Each point is reached from the start by the listed moves, each made once or not at all, plus a little noise. Is the number of moves made odd or even? Then give how often each move was made.

Moves:
(1): [25 -6 60]
(2): [ 27  20 -17]
Start: [ -8  -4 -26]
Points:
[ 19  18 -47] -> odd (0, 1)
[42 10 17] -> even (1, 1)
[ -2  -3 -24] -> even (0, 0)

Moves:
(1): [ 34 -23 -25  17   8  37   0 -18   6]
(2): [  1  11 -18   5 -17  -7   1  10  -2]
(3): [14 18  6 24 25  2 25 -5 -4]
(4): [-25  12 -11  37  -4  10   4   0   2]
(5): [ -1 -10 -12  11  19 -13 -25 -17   0]
(6): [-37   8 -19 -22  31   4  17  -6   5]
Start: [  3 -25   3   3  -5  -4   3  10   3]
Points:
[ 33 -56 -31  34  22  20 -22 -24   8] -> even (1, 0, 0, 0, 1, 0)
[ 52 -28 -14  44  30  34  30 -13   8] -> even (1, 0, 1, 0, 0, 0)
[  4 -25   6   7  -6  -7   3   9   4] -> even (0, 0, 0, 0, 0, 0)
[-20   9 -29   8  35  -6  46   9   3] -> odd (0, 1, 1, 0, 0, 1)
[-47  16 -48  58  50  -7  23 -10   2] -> odd (0, 1, 1, 1, 1, 1)
[-60  -2 -56  32  24 -11  -3  -1   9] -> even (0, 1, 0, 1, 1, 1)

Moves:
(1): [  7  -3 -15 -25  -2  11  -3 -15   5]
(2): [-18  29  -9   0  17  -8  -1 -11   0]
(3): [  2 -16  14 -15 -19  -3   8   2   3]
(4): [ -7   6  10 -12  11   6  -7  10  12]
(5): [  9  -1  15 -10  17   7  17  -7   8]
(6): [ -4 -27 -22  26 -18  20  -7   8  29]
(7): [  4  -7 -13 -11   3  -2   6  20  -1]
(8): [-24   5  -8  -8   9 -18 -27 -17  -3]
(9): [ 20   8  -3   8  -7 -25  -7   4  18]
Start: [-10   9  14   3   1  19   0  -1   8]
Points:
[ 21  12   8 -45  22  16   6  10  49] -> odd (1, 0, 0, 1, 1, 0, 1, 0, 1)
[-32  -2  -6 -22 -12  47 -12 -10  60] -> odd (1, 1, 1, 1, 0, 1, 0, 0, 0)
[ -5  33  12 -39  -1   1 -10 -12  46] -> odd (1, 1, 1, 1, 0, 0, 0, 0, 1)
[-51  44  -9 -42  34  10 -37 -33  21] -> even (1, 1, 0, 1, 0, 0, 0, 1, 0)

Moves:
(1): [  8   1   6   4   1   2   6  11 -15   2   8   7   0   2  -7]
(2): [ -7  13  -7  15   4  13   1 -11   0   3  13  -8  -3  -8   7]
(3): [ -3  -1  -5  -3   1   5  -4   1   1   1   8   6   0   4 -10]
(4): [ -6   2  -4  15   8  -2 -14  -5   2   3   0  10   2   4  -3]
(5): [ -7  -7  -3   0   7   9   4  11   2   6  -1   6  -5 -10   4]
(6): [-2 -1 -1 -9  6  8 -8  6 -1  1 -9 -4  6 -5  9]
(7): [ 0  3 -6 13 -1 -2 14  2  5 -5 -1 -1 10  6 -5]
(8): [ -6   1  13  -1  -4  -3  -4   8   1   1  -1   2   3   4 -12]
(9): [ -4   6  -3   5   3 -17 -12   3   6 -22  -4   8  -3  -5  -4]
(10): [ 9  3 11  2  0  5 -5  1  4 -2  5 15  5 -1 -5]
(11): [  1   7 -10   4  -3   7   3   3   0  -2  -1  -1  -6  13   5]
(12): [-1  5 -4 -5 -2 -8 -8  2 -4  4  0  9  6 -6  2]
(13): [  6   0  -8  -5   8   2  -6   5   4   8   6 -10   2  17  -5]
(14): [  3  16   0  -9   8  -2  10  -7  -4  -7 -11  -2  -1   5  -3]
Start: [  9  -3  -2  -3   2   2   6   3   4   7  -4  -1   4  -9 -14]
Points:
[  1   8  -1  16  31  41 -25  29   2  30  25  23  13  -2 -37] -> odd (1, 1, 1, 1, 1, 1, 0, 1, 0, 1, 0, 0, 1, 0)
[ 19  22 -10  11   5  -7 -10  37   6  -9  16  34  19  24 -55] -> odd (1, 0, 1, 0, 0, 0, 1, 1, 1, 1, 1, 1, 1, 0)
[ 25  20   9  -3  14   9  17  23  -1   5   9  17  24  28 -60] -> odd (1, 0, 1, 0, 0, 0, 1, 1, 0, 1, 0, 0, 1, 1)
[  3  21 -21  22  10  23  16  33  -2  24  20   3  10   8 -25] -> even (1, 1, 0, 0, 1, 0, 1, 1, 0, 0, 1, 1, 1, 0)
[  3  44 -32  30  15  16  14  -1 -11   5  12  18  10   9 -27] -> even (1, 1, 1, 1, 0, 0, 1, 0, 0, 0, 1, 1, 0, 1)
[  0   4 -17   2  10  -3  -3  16  15 -16 -10   8  16  -9 -22] -> even (0, 0, 1, 0, 0, 1, 1, 0, 1, 0, 0, 0, 0, 0)
[ 15   7 -16  16  -1  16  26  18  -4   3  11  11   7  15 -31] -> even (1, 0, 1, 0, 0, 0, 1, 0, 0, 0, 1, 0, 0, 0)
[  7   5 -35  -3  15  18   5  31  11  19 -11  -2  15   5  -3] -> even (0, 0, 0, 0, 1, 1, 1, 0, 0, 0, 1, 1, 1, 0)

Moves:
(1): [ 2 -3 -8  1 -3  4  3 -5 -7  2  9 -1  2 -7 -9 -7  0  9  2 16]
(2): [ -5  -4 -11   3  -2   6   0   7  -4  -7   8   7  -3  -3   1  -1  -3 -13
 -12   4]
(3): [  0   5 -14   3  -5  -4   1   8  -9  -1 -12 -11  -3  -5   4  -1  -5  11
  -4  -6]
(4): [ -2  16   3  -3   5 -16   4 -10  -2  11   4  -6   6 -10   6   2  -1  -4
   8   4]
(5): [  0 -14  -1   9   8  -5 -13   5   0   2   0   3  -2   5  -1  -5   6  -1
 -12  -2]
(6): [ 1  3 -6 -2  1  3 -8  4  5  5 -4  9  1 -1  5  4 -4  5 -1 -4]
(7): [-13  -9  -3  -6  13  -9   1  -1   6   7  -3   0  12 -10  -5   6  -1  16
  -9   7]
(8): [ 4  9  9  2 -4  1  0  2  4  4  9 -5 -9  2  6  2  3  6  1 -1]
(9): [ -7   0  -9   0  -5  -8  -3   3   4   4   9  -2  -5 -10   7  -4  -8  -8
   7  -2]
(10): [  3   3  -8  -5   6   8   2   1  -6 -12   3  -4 -10 -15  15   0  -5   5
  -2   4]
(11): [ 5 -1  2  0  2 -2  9 -3  8 -3  9  3 -9  3 -5  3  3  5  6 15]
(12): [ -2   3   2   3  -5  -9  -7   7   1  -6   1 -10  -4  -6  -6   9   8   9
   1   2]
(13): [ 13  12  14   2  -7   2  -6  13  -3  -5  -1   3   4   3  15   3  -6  -3
   7 -14]
(14): [-5  9 -5  1  4  4 -3  4  2 -3  0  4 -2 -3  6 -6 -7  0 -4 -4]
(15): [  4   9   6   3  -2  -7   0   3   4   4  -5  -3   1 -10  10  -5   6   2
   2  -6]
(16): [ -3  -5 -15   2   5   6   4   5  -5   5  -3  -3  -7  -8  -4  -6   1   2
   8  -1]
(17): [  5   1  -1  -7  -5   4  -9  15  -1   3   6  -2   0  16  -4  -5   7 -11
  -9  -4]
(18): [ -8   8   1  -2   0  -6   0   3  -4   2   1   3  -9   6   7 -11   7  -3
  -3  -9]
(19): [ -4   1  -7   7  -9  10  -5  12  -5  -9   1 -11  -2  -3  11   2  -1   0
   4   1]
(20): [ -3   3  14  -2  -8   1   1   1   3   1   2   7 -11  11   0  -3  -6 -14
   1   6]
Start: [  8   0   1 -20  -1   9   3   3  -6  20   4  -3   6   2  -2  -1  -7  -9
  -8   0]
Points:
[ 18  26 -17 -13 -15 -12 -17  55  -5  39  18   3 -22  -7  32 -19 -16 -38
  -8  -9] -> even (0, 1, 1, 1, 1, 1, 0, 0, 1, 0, 1, 0, 1, 0, 1, 1, 1, 0, 0, 1)
[ -7   9 -60 -24  -2  30   3  51 -25  17  28 -19 -30 -23  20 -16  -3  25
 -27  23] -> even (1, 1, 1, 0, 0, 1, 1, 1, 0, 1, 1, 0, 0, 0, 0, 1, 1, 1, 1, 0)
[  8   1 -11 -13 -11  28 -20  35  -3  16  27   9 -18  21   2 -18  -9 -17
 -20  24] -> even (1, 0, 0, 0, 1, 1, 0, 0, 0, 0, 1, 0, 0, 1, 0, 0, 1, 0, 1, 1)
[ -6  31 -12 -16 -14   3   2  17 -15  41   9  -6 -15 -19  24 -24  -6 -10
  14   8] -> even (1, 0, 0, 1, 0, 1, 0, 0, 0, 0, 0, 0, 0, 0, 1, 1, 0, 1, 1, 1)
[ -5  26  -2 -27 -10 -27 -12  21  -6  34  24 -21  -6   0  10 -10   6 -25
  -4  -9] -> odd (0, 0, 0, 1, 0, 0, 0, 0, 1, 0, 0, 1, 0, 0, 0, 0, 1, 1, 0, 0)
